Every row gives one point. The last column is the point's height on a tilted bowl or saddle (a function of degree 2), plus a little noise. Along how many of its main directions does it bend up, bend down or stay straight?

Points, 15 rows:
.12	.06	-.08	.05
.53	.27	-.34	.42
-.55	.39	.53	.01
-.41	.43	.13	.17
-.02	.19	.05	.04
.06	.00	-.34	.25
.00	-.20	-.40	.31
-.67	.60	-.25	.76
-.18	-.20	-.18	.09
-.01	.02	.06	-.05
-.17	-.65	.40	.11
.45	-.11	.29	-.04
.18	-.28	-.08	-.01
.49	-.04	-.35	.21
.32	.44	-.48	.78
Directions: 2 up, 0 down, 1 straight

Points, 25 rows:
.24	.35	-.54	-.36	-.24
-.45	.45	-.53	-.77	.54
.29	.29	-.24	-.16	-.30
-.33	.10	-.07	.80	-.38
.63	-.10	-.26	-.22	.11
.39	-.36	-.22	.35	.03
-.46	.10	.55	-.26	-.03
-.20	-.61	.12	.22	-.52
.15	.23	.12	.23	-.29
-.34	-.20	-.10	-.42	.04
.34	.50	-.27	.00	-.71
-.04	-.04	-.17	.03	-.07
.11	-.06	.24	.09	.00
.04	.13	-.03	-.28	-.03
.12	.26	-.02	-.50	-.10
-.03	.18	-.48	.45	-.23
.12	.43	.09	-.27	-.38
.67	-.04	-.13	-.45	.14
-.23	-.01	-.09	.24	-.17
-.40	-.18	-.06	.04	-.19
-.50	-.02	.11	.12	-.18
-.30	-.37	-.30	-.57	-.01
-.17	-.89	-.58	-.03	-.92
.35	-.11	-.02	-.14	.10
-.43	.41	.09	.23	-.25
Directions: 1 up, 1 down, 2 straight

Points (24 x 5):
.31	-.29	-.09	.21	.28
.18	-.20	-.04	-.13	.08
-.68	-.10	.16	.29	.21
.27	.19	.43	.11	.26
-.46	.80	.16	-.01	.71
.19	.18	.21	.04	.17
.23	-.34	.04	.05	.16
-.13	-.16	.29	.70	.57
.29	.15	-.36	.16	.35
-.61	.00	.01	.28	.12
-.40	.28	-.60	-.43	-.20
-.29	.01	-.11	-.20	-.20
-.10	.06	.23	.29	.19
.41	-.30	.23	.38	.38
-.31	-.45	-.03	-.29	-.12
-.43	-.26	-.17	-.29	-.27
-.14	.14	.76	-.29	.28
.13	-.11	-.15	-.09	.04
-.81	-.67	-.40	-.02	-.10
-.04	.14	.16	-.17	.00
.17	.42	.54	.15	.45
-.15	.01	-.50	.26	.11
-.23	.93	.12	-.12	.85
-.18	-.23	.03	-.64	-.04
Directions: 3 up, 0 down, 1 straight

Points:
.30	.38	.48	.09	-.10	.24	-.09
-.26	.04	-.04	-.17	.31	.05	-.07
.19	-.62	-.25	.08	.02	-.16	-.76
.25	.32	-.21	-.49	-.54	-.33	.15
-.49	-.16	-.04	-.41	.17	.36	-.31
-.31	-.31	.08	.24	-.02	-.19	-.32
-.10	.00	-.05	.20	.03	-.30	.00
.01	.31	.07	-.35	.26	.29	-.18
.37	.08	.42	-.25	-.14	.17	.12
-.74	.33	-.52	-.35	.28	-.01	-.64
-.13	-.09	-.04	-.01	-.15	-.11	-.05
.07	-.34	.57	-.59	.53	.37	-.19
.26	-.18	-.02	.94	-.12	.33	-.39
-.27	-.34	-.16	.23	.02	-.11	-.38
.14	-.04	-.10	.63	.08	-.07	-.14
.08	-.39	-.27	-.14	-.28	.16	-.24
-.06	-.43	-.11	-.23	.01	-.07	-.31
-.22	.08	.42	-.06	-.23	-.21	-.35
.09	-.11	-.38	.00	.03	-.21	-.18
-.28	-.39	.11	-.16	-.54	-.28	-.90
-.23	-.07	.60	.12	-.13	-.13	-.33
.13	-.25	.44	-.13	.37	-.14	-.10
.31	-.12	-.20	.25	.35	.14	-.33
.23	-.18	.00	-.05	-.15	-.14	.05
-.23	-.35	-.20	.32	.13	-.13	-.42
.00	.13	-.15	-.09	-.51	.18	.01
.18	.09	-.18	.29	-.04	-.47	.03
.08	.86	-.03	.23	.05	-.21	-.49
-.03	.07	-.37	-.14	.51	-.07	-.20
-.20	.31	-.34	-.42	.39	.29	-.33
-.20	.23	-.66	-.20	-.26	.67	-.84
-.26	-.21	.48	.19	.49	.55	-.09
-.16	-.25	.10	-.34	.11	-.32	-.33
-.10	-.39	-.21	.15	.05	-.11	-.38
-.07	.31	.25	.03	-.32	.02	-.12
.10	-.24	.02	-.07	-.05	.26	.08
-.03	-.09	.15	.06	.05	-.44	-.08
-.44	-.01	.01	.00	-.06	-.11	-.30
-.15	-.11	.07	.11	-.10	.11	-.02
-.32	-.10	-.40	-.23	-.01	-.01	-.28
-.09	-.11	-.09	.08	-.33	.26	-.09
.11	-.48	-.04	.20	-.06	-.12	-.33
.42	-.42	.24	.01	-.17	.20	.09
-.17	-.08	.07	.06	.53	.06	-.03
-.17	-.03	-.22	.38	.35	.20	-.36
.36	.23	.15	.26	-.04	-.18	.18
Directions: 0 up, 3 down, 3 straight

Points (74 x 9):
.60	.47	.42	-.24	-.23	-.13	-.22	.66	.63
.08	.26	.37	-.22	-.26	.19	-.20	-.08	.19
-.30	-.12	.13	-.01	.77	-.25	-.13	.22	.30
-.31	.16	-.35	.03	.00	.18	.17	.13	.00
.23	-.21	-.22	.42	.26	.10	.13	.08	-.02
.40	-.26	-.23	-.43	-.62	-.14	-.48	-.22	.61
.13	-.12	.37	-.33	.25	.16	-.17	.20	.20
.18	-.34	-.08	.02	-.25	.19	.50	-.65	.20
.04	-.28	-.54	.07	-.11	-.07	.22	-.13	.09
.17	.03	-.08	-.30	-.08	-.31	.28	.09	.36
.21	.44	.10	.13	-.32	.07	-.28	.06	.17
.01	-.59	.30	-.03	.33	-.10	.52	-.61	.43
-.74	-.83	.30	-.22	.15	-.15	-.66	-.12	.69
-.05	-.36	.41	.26	-.25	.06	-.84	.01	.19
.47	-.38	-.42	-.07	.21	.11	.46	.33	.36
.15	-.23	.10	-.24	-.36	.20	-.23	-.40	.19
.75	.03	-.53	.09	-.10	.39	.31	.30	.47
.34	-.58	.19	-.05	-.32	-.18	.11	-.07	.37
-.45	.19	-.17	-.16	-.68	.09	-.20	-.30	.33
-.33	.02	.29	-.17	-.15	.12	-.19	-.09	.10
.18	.36	-.13	.18	-.40	.03	.14	-.17	.14
-.10	.24	-.37	-.26	-.03	.47	-.09	-.27	-.08
.06	-.23	.46	.08	-.41	.10	-.21	.06	.04
-.17	.30	-.28	.24	.06	-.08	.39	.26	.09
-.16	-.19	-.34	.20	.16	-.27	-.29	-.33	.05
.03	-.20	.09	.04	-.14	.05	.24	.31	.00
-.22	-.36	.19	-.23	-.45	-.21	.26	-.05	.41
-.38	.36	-.07	-.06	.13	-.09	-.05	-.09	.06
.00	-.24	-.17	-.03	.05	-.39	-.59	-.18	.27
-.03	-.66	-.33	.12	-.35	.06	-.10	.00	.17
-.15	.08	.05	.20	-.11	.02	.10	.10	-.07
-.20	-.06	-.49	.37	-.86	-.09	-.13	.16	.35
.48	.04	-.15	-.10	-.34	.15	-.56	.15	.35
.12	.10	.37	.09	-.16	.31	.37	.20	.09
.46	-.17	.30	-.15	.01	.23	.00	.24	.19
.28	.48	-.53	.35	.69	.18	-.36	-.75	-.27
.36	-.06	-.55	.52	-.41	.36	-.24	.33	.31
-.08	-.28	.80	.61	-.23	-.04	-.08	.05	-.11
-.31	-.33	.06	-.04	-.74	.04	-.28	-.17	.31
.56	-.02	-.17	.16	-.01	.25	-.17	.02	.13
-.40	-.49	-.58	.01	-.10	.30	.21	.34	.15
.46	.94	.00	.81	.07	-.06	-.41	.23	.68
.37	.50	.14	-.24	.39	.01	-.40	.29	.37
-.35	.51	.56	-.08	-.11	-.02	-.19	.47	.20
-.42	.54	-.01	-.37	-.28	-.23	.12	.01	.46
-.43	-.01	-.02	.22	-.26	.13	.13	-.32	.04
-.12	.38	.09	-.37	.24	.21	-.28	.07	.16
-.06	.18	.38	.03	-.36	.06	.04	.20	.05
.14	-.50	.34	-.36	.46	.21	-.07	-.39	.26
-.27	.16	-.63	-.04	-.15	.03	.23	-.35	-.03
-.04	.02	-.15	-.05	-.32	.07	.21	.44	.10
-.03	-.30	.41	-.18	-.07	.18	-.30	-.31	.16
.34	-.13	-.23	.53	.02	.40	.00	.26	.03
.00	.25	-.26	.22	-.48	.37	.40	-.12	.18
-.44	.14	.05	-.42	-.07	.14	-.12	.03	.22
.04	.31	-.16	-.29	-.06	-.24	-.30	.06	.22
.07	.06	-.44	.15	-.28	-.42	.33	.40	.33
.34	.62	.59	-.29	-.59	-.14	-.26	-.29	.75
-.40	-.04	-.18	-.27	.16	-.07	.36	.38	.32
-.04	-.08	.01	-.17	.49	-.02	-.07	-.17	.02
-.06	.45	.37	.28	-.20	-.08	-.20	-.23	.15
.11	.27	-.01	.00	-.49	.02	.10	.21	.20
-.33	-.50	.57	-.51	.46	-.41	.20	-.37	.94
.27	.44	-.12	-.21	.19	.68	-.28	-.28	.03
-.21	-.51	.10	-.02	.03	-.03	.20	.01	.12
-.01	.51	.51	.09	.30	.40	-.02	-.07	.16
-.59	.21	.43	.14	-.12	-.20	-.49	-.17	.27
.03	.28	-.05	-.25	.23	.05	-.46	.36	.21
-.51	-.89	-.30	.02	.13	-.70	-.48	-.41	.89
-.05	-.44	.15	-.26	-.26	.06	-.67	-.30	.35
-.16	-.15	-.07	.13	-.54	-.32	-.23	-.55	.36
.03	-.12	-.06	-.28	.36	.52	.73	.18	.44
-.19	.10	.07	.25	-.45	.05	.26	-.65	.19
.40	-.50	-.03	.10	.03	.01	-.07	-.02	.14
Directions: 7 up, 1 down, 0 straight

Points (72 x 9):
-.43	.14	.12	.26	-.02	.22	-.02	-.62	-.47
-.12	-.01	.11	.64	-.36	.00	-.15	-.05	-.10
-.25	.31	.28	-.37	.20	.24	-.30	.60	.32
.56	.36	.21	.05	.07	.17	.33	.05	-.01
-.23	.40	.09	.10	.04	.07	.44	-.12	-.22
-.11	.37	.23	.15	.46	.27	.26	-.27	-.17
-.09	-.22	.31	.17	.33	-.33	-.15	.29	-.26
-.46	.30	-.28	-.50	.33	-.06	.35	-.05	-.66
.35	.28	-.08	-.29	-.15	.28	-.03	.38	.23
-.01	.27	.12	.62	-.22	-.17	.35	-.20	-.20
-.21	-.11	-.55	.27	-.10	.10	.36	.17	-.41
.16	.23	-.33	-.05	.13	.27	.07	-.54	-.26
.12	-.09	.00	.30	-.20	.15	-.11	.15	.05
.05	.12	-.17	.13	-.44	.24	.19	.21	-.07
.02	.07	-.30	.19	.37	.28	-.25	.31	.11
.21	.17	.39	-.40	-.03	.13	.03	.00	.07
-.53	-.53	-.21	.42	.12	.30	.31	.31	-.71
-.17	-.04	-.08	.01	-.32	.30	.18	.25	-.13
-.14	-.14	-.15	-.37	-.19	-.74	.16	-.28	-.47
.31	.01	.08	.21	-.54	.13	.18	-.09	-.22
-.24	.22	-.13	-.34	-.09	.21	-.20	.28	.08
-.04	.07	.42	-.27	-.45	-.27	-.11	-.30	-.27
-.35	-.19	-.58	-.01	-.09	.12	.40	-.09	-.68
-.25	.36	.01	.11	-.10	.29	.02	.33	.13
-.11	.12	-.02	-.28	.11	.09	-.41	-.33	-.08
-.31	.13	-.31	-.19	.56	.49	.35	.30	-.47
.15	.23	-.19	.00	.01	-.07	.04	.75	.26
-.28	.18	.12	-.23	.10	.05	-.08	-.09	-.10
-.25	.19	-.22	.35	.66	-.21	-.03	.12	-.20
-.28	-.26	.46	.15	-.05	-.06	.08	.02	-.39
-.16	.18	.13	.05	-.17	-.44	.11	.40	.11
.30	-.48	.42	.24	-.30	-.07	-.18	.22	-.25
.04	-.02	-.06	.31	-.07	.39	.27	.32	-.18
-.20	-.83	.26	.03	.13	-.30	-.38	.24	-.65
.09	.18	.34	.36	.18	.32	.10	-.57	-.38
.23	.00	-.11	-.49	.31	-.28	-.05	-.01	-.06
.23	.53	.16	.00	.32	-.42	-.27	.27	.18
-.63	.09	.03	-.01	-.30	.16	.10	-.28	-.53
-.47	-.70	.07	-.46	.24	-.18	.25	.54	-.85
.26	-.10	.07	.32	.52	.10	-.41	-.18	-.05
-.25	-.21	-.07	.19	-.02	.27	.17	-.13	-.34
-.45	-.10	-.04	-.28	-.09	.71	.04	.38	-.30
.00	-.06	-.20	.42	-.26	-.55	-.33	.06	-.03
-.52	-.34	-.22	-.32	.09	-.04	-.08	.04	-.50
.10	.04	-.26	.38	.05	-.20	.33	.30	-.08
-.44	.13	-.36	-.48	.03	.17	.07	-.38	-.70
-.58	.57	-.06	.37	-.17	.24	-.02	-.23	-.25
.05	.04	-.17	.10	-.35	-.07	.14	-.23	-.11
.05	.22	.08	.05	.39	.39	-.09	.26	.19
-.04	-.24	.25	-.13	-.08	-.19	.30	.30	-.13
-.45	-.14	.39	.08	.34	-.29	-.01	.05	-.49
-.22	-.30	-.19	-.02	-.12	.24	.13	.53	-.14
-.15	-.79	-.15	-.45	-.32	.03	-.03	.08	-.36
-.12	-.04	-.53	-.19	.32	.26	.25	.00	-.48
-.10	-.30	.03	.35	.02	.17	-.27	-.49	-.26
-.35	.20	-.12	.16	.10	-.01	.04	.01	-.08
-.03	-.05	.22	.04	.31	-.37	-.14	-.55	-.38
-.01	.12	.12	-.08	-.06	.17	-.22	-.04	.10
.28	.10	-.24	.17	.10	-.43	-.05	.31	.05
.40	-.50	-.94	-.39	.11	-.32	-.09	.19	-.67
.42	-.15	.01	-.01	-.23	.17	.56	.25	-.29
.16	-.49	-.30	-.11	-.23	-.36	-.13	.02	-.11
.10	.04	-.20	-.05	-.07	-.31	-.01	.43	.13
-.28	-.23	-.21	-.19	-.44	.14	-.20	-.12	-.18
.48	-.08	-.02	-.32	.28	-.26	.07	-.26	-.04
.24	.24	.01	.00	-.05	.01	-.16	.20	.26
.32	.46	.50	.15	.04	-.11	.12	.13	.09
.40	-.49	.56	-.50	.12	-.18	.12	-.31	-.38
.15	.07	-.23	-.15	-.05	-.01	.03	.12	.07
-.23	.03	-.14	-.20	-.26	-.01	.06	.10	-.08
-.12	.20	.17	-.30	-.46	-.29	.15	-.48	-.39
.65	-.03	.49	.36	-.25	.17	-.05	.34	-.25
Directions: 0 up, 4 down, 4 straight

Points:
-.10	.33	-.05	-.12	.41	-.40	-.19	.03	-.20
-.33	-.30	-.26	.09	.22	.11	.43	.01	.23
.60	-.08	.49	-.40	-.26	.31	.14	.14	-.08
-.28	-.31	-.18	.17	-.06	-.44	-.05	-.01	-.11
.05	.15	.26	-.59	-.10	.25	-.04	.18	.15
-.41	-.18	.06	.29	.42	-.28	-.03	.18	-.34
.23	.12	-.02	.00	.28	-.13	.18	.04	-.18
-.14	.43	.04	-.34	-.38	.33	-.20	-.09	.24
-.25	.29	.36	-.25	.20	-.12	.16	-.28	-.08
-.39	.25	-.23	.04	.13	.49	-.10	-.15	.36
-.24	.28	.12	-.21	-.14	.00	-.18	-.23	.14
-.17	.04	-.20	-.28	-.04	-.31	-.05	-.03	.09
.60	-.13	.10	.16	-.29	-.15	-.18	-.16	-.10
.15	-.30	-.26	-.29	-.20	.67	-.27	.10	.84
.01	.11	.36	.06	.27	-.41	.31	.40	-.33
.42	.05	.35	.17	-.01	.67	-.23	-.23	-.07
-.26	.58	.08	.13	.15	.18	-.40	.03	.06
.07	.38	.05	-.16	.12	.18	.32	.04	-.19
.21	-.25	-.15	-.25	-.10	.11	-.14	.09	.35
.12	-.04	-.25	.18	-.17	-.16	-.27	-.12	.03
.45	.16	.36	.03	-.19	.05	.18	-.07	-.28
-.01	.11	.11	-.46	-.21	.04	.33	-.04	.14
-.05	.21	.02	-.03	-.04	.02	-.03	.07	-.11
-.27	.48	.24	.34	.02	.15	.44	.17	-.10
-.04	-.10	-.01	.34	-.33	.48	.29	-.44	.28
-.10	.04	.04	-.10	.33	.14	.10	-.43	.01
.40	-.01	-.21	.05	-.05	-.03	-.55	-.29	.23
.11	.30	-.03	.06	-.01	-.18	.01	-.06	-.18
-.11	-.40	-.07	.22	.00	-.32	-.31	-.34	.07
.24	-.03	-.36	.07	-.34	-.22	.36	-.08	.19
-.01	-.34	.27	.02	-.01	.37	-.19	.19	.32
-.11	.36	.04	-.40	.11	.08	.04	-.27	.07
-.07	-.50	.00	.32	-.24	.04	-.18	.10	.34
-.38	-.24	-.30	.08	.19	-.16	-.21	.45	-.08
-.11	-.58	.52	.12	.13	.94	-.02	.19	.94
.07	-.38	-.06	-.03	-.19	-.63	.33	.16	.17
-.17	-.16	-.04	.04	-.21	-.37	.00	.39	-.08
-.09	-.41	-.07	.11	.02	.10	-.23	.65	.31
.00	.15	.01	.08	.61	.03	-.41	.07	.08
.25	-.24	.11	-.31	-.03	-.01	-.12	.28	.22
-.24	.26	-.35	.10	.22	-.10	-.55	-.05	.15
.11	.22	-.47	-.04	-.13	.19	-.34	.19	.32
-.33	.20	-.78	-.23	.04	-.38	.52	.38	.33
-.47	-.05	.26	-.24	-.44	.12	.37	-.33	.51
.00	-.23	-.12	.00	-.44	-.08	.12	.25	.31
-.39	-.36	-.19	-.29	.11	.43	.23	-.55	.61
.22	.00	.22	-.08	-.37	-.04	.19	.06	-.01
-.30	-.01	.06	.46	-.17	-.03	-.01	-.33	.13
-.17	-.29	-.25	.00	.13	-.36	-.29	.39	-.10
.09	.10	-.02	-.30	-.33	-.29	.01	-.62	.27
.46	-.02	.17	.22	.26	.04	.26	.60	.00
-.12	-.11	-.07	-.16	-.24	-.35	-.62	.38	.06
-.03	-.72	-.19	.04	.11	.07	.03	-.03	.57
-.11	.12	.06	.01	.32	.10	.26	-.34	-.12
-.06	.25	.03	-.16	-.04	-.03	-.15	.51	-.14
-.28	.17	-.17	-.12	-.34	.10	-.54	.12	.32
.53	.14	-.07	-.17	-.03	-.30	-.02	.52	.01
.21	-.16	.00	-.38	-.20	.38	.19	-.16	.23
-.37	.15	.00	-.34	.05	-.32	-.31	.28	-.07
.30	.14	-.08	-.25	.08	.04	-.40	.11	.16
.00	-.14	-.04	.30	.46	.04	.20	.08	-.03
-.32	-.51	.61	-.03	.57	.22	.47	.44	.32
-.32	.02	.12	-.33	.51	-.08	-.03	-.06	-.03
.28	-.56	-.05	.05	-.06	.21	.34	-.34	.30
-.29	-.20	-.10	-.22	-.11	-.56	.00	-.03	.04
-.61	-.06	-.31	.26	-.23	.02	-.07	.12	.21
.14	.19	.17	.30	-.08	-.05	.75	.03	-.03
.43	.29	.05	-.24	-.41	-.32	.22	.16	.04
.22	-.25	-.09	.39	.02	.30	-.12	-.05	.25
.42	.28	-.57	-.07	.54	-.19	-.20	.00	.42
-.34	-.20	-.58	.08	.19	-.03	-.16	.40	.21
Directions: 5 up, 1 down, 2 straight
